Each row of a before or after table is a point. One or more steps were done to the points. Then noise was added and the rows were shuffled. The steps act on columns, c1 being the first. Name the steps. A step turns or swaps two columns, mirrors them in a line or flattens them onto one, adds a multiple of one to another, or multiplies or shifts one. Angles are multiples of 10 degrees, from the lower column toward the higher: turns from -170 to 170, lines from 10 to 170 but not 90. Use the fewest steps. Two steps may share a column if one is a turn and the other turns, adds or multiplies; they go together, in the order done. Otherwise the lowest column goes first.
In the rows, zero is written as 128.

Before (8 x 3):
[[107 141 112]
 [ 77 190  69]
 [116 129 143]
 [165 139 104]
 [156 126 114]
 [147 122 168]
 [175 150 133]
 [156 132 127]]
After (8 x 3):
[[108 111 112]
 [166 109 103]
 [176 121 133]
 [147  92 168]
 [ 77 160  69]
 [117  99 144]
 [156  96 115]
 [156 100 127]]
Steps: shift c2 by -30

Before (14 x 6):
[[126 163 162 154 171 165]
 [100  93 169 157 144 129]
 [114 146 130 155 166 110]
 [112 104 113 159 128 162]
 [154  90 109  82 133 152]
 [142  80  95 126 147 113]
 [160 141  94 152 175  86]
 [110 152 103 101 117 173]
 [117  80 138 109 112  98]
 [ 93 158  90 152 150 138]
 [ 89 103 115 161 182 113]
 [124 158 127 131 129  92]
 [139 126 143 134 142 142]
 [ 93 157 123  98 157 132]]
After (14 x 6):
[[111 105 114 160  89  58]
 [143  81  93 125 120 154]
 [ 89 103 116 158  64 125]
 [139 126 144 134 102 114]
 [ 92 158  92 152  87  98]
 [159 139  94 152  90 158]
 [ 93 159 123  97 123 176]
 [117  81 136 109 171 170]
 [100  94 170 157  91  97]
 [125 164 160 154  50  84]
 [114 144 130 154  84 128]
 [153  90 110  83 147 168]
 [124 156 126 131 144 156]
 [110 151 103 103 133 119]]
Steps: add 1.5 times c4 to c6; turn c5 and c6 by 150 degrees

Before (13 x 9):
[[132  87 135 105  96 112 108 175 131]
 [147 138 128 136 101 188 162 155 145]
 [111 132 145 163 177 134 115 109 101]
 [ 70 102 168 136 136 182 121 102 154]
 [164 155  88 106 133 103 119 136  91]
 [ 91 100 152 118 158 197 142 145 170]
 [132 130 141 143 163 157 110  74 130]
 [134 139  94 166 153 127  64 119 126]
 [127  82 158 145 150 190 170 118 182]
 [117 118  98 165 146 154 146  90 105]
 [109 127 147 150 143 148 100  87 143]
 [131 154  72 123 134  82  90 122 127]
 [150 164 110 151 113 121 168 157 158]]
After (13 x 9):
[[112 138  96 115  74  90 140 156 145]
 [ 92 140 177 142 125 152  74 119 126]
 [130 155 144 123 172 142  62 122 126]
 [118 128 161 156 106 139 136  87 143]
 [155 100 123 155  56 147 156 145 170]
 [151 102 149 183  73 127 163 104 154]
 [ 98 163  84 121 138 115 124 158 158]
 [114  83  99 136  63 139 171 117 182]
 [101 118 102 156  99 142 106  90 105]
 [113 131 150 133  93 158 134  75 130]
 [106 132 146 160 113 175 140 109 101]
 [129 154 123  85 152 137  87 136  91]
 [147  87 149 114 149  98 129 175 132]]
Steps: mirror c1 and c4 in the line at 120 degrees; turn c3 and c7 by 70 degrees; turn c5 and c6 by 100 degrees

Before (11 x 12):
[[141 115 112 149  69 140 155  80 140 137 159 104]
 [ 83 126 109  46 158 134  86 171 137 146 126 146]
 [119  87 140 170  77 146  96  82 158 103 126 130]
 [ 97 135 108  89 165  89 102 199 138 113 134 161]
 [140  91 155 132  84  98 104 108 157 148 127 129]
 [124 107  96 139  91 127 142 124  76 173 158 184]
 [172  94 125 117  73 141 106 101 147 102 140 139]
 [134 142 113 118 133 124 142 105  60 152 127 154]
 [118 148 121 107 128 121  65 161 122 142 157 136]
 [ 93 121 131  83 149 103 123 143  71 138 184 169]
 [152  71  96 155 113 122 123  89  99 148 157 123]]
After (11 x 12):
[[ 75  99 130 127 106 164 158 124  96 131 123 162]
 [149 133 137 116 122  98 157 140 124 147  66 134]
 [ 72 133 138 137 175 150 138 110  89 112 104 125]
 [109 123 109 129 169 174 162 109  87 131 155 144]
 [164  96 153 100 120  85 126 127 158 177  86 150]
 [151 101 170 111  68 115 181 158 119 160 122 118]
 [156 113 165 123 118  63 131 181 164 132 100 144]
 [137 146 149 116  69 149 127 127 102 154 142 139]
 [ 93 105 124 121 178 149 126 156 102 143 106 100]
 [112  91 130 148 178 171 123  99 100  89  97 118]
 [113 109 191 114  99 132 159 131  70 154 143 149]]
Steps: mirror c1 and c2 in the line at 70 degrees; turn c3 and c12 by -100 degrees; flatten c4 and c10 onto the line at 120 degrees; mirror c5 and c9 in the line at 60 degrees; mirror c6 and c8 in the line at 130 degrees; swap c7 and c11
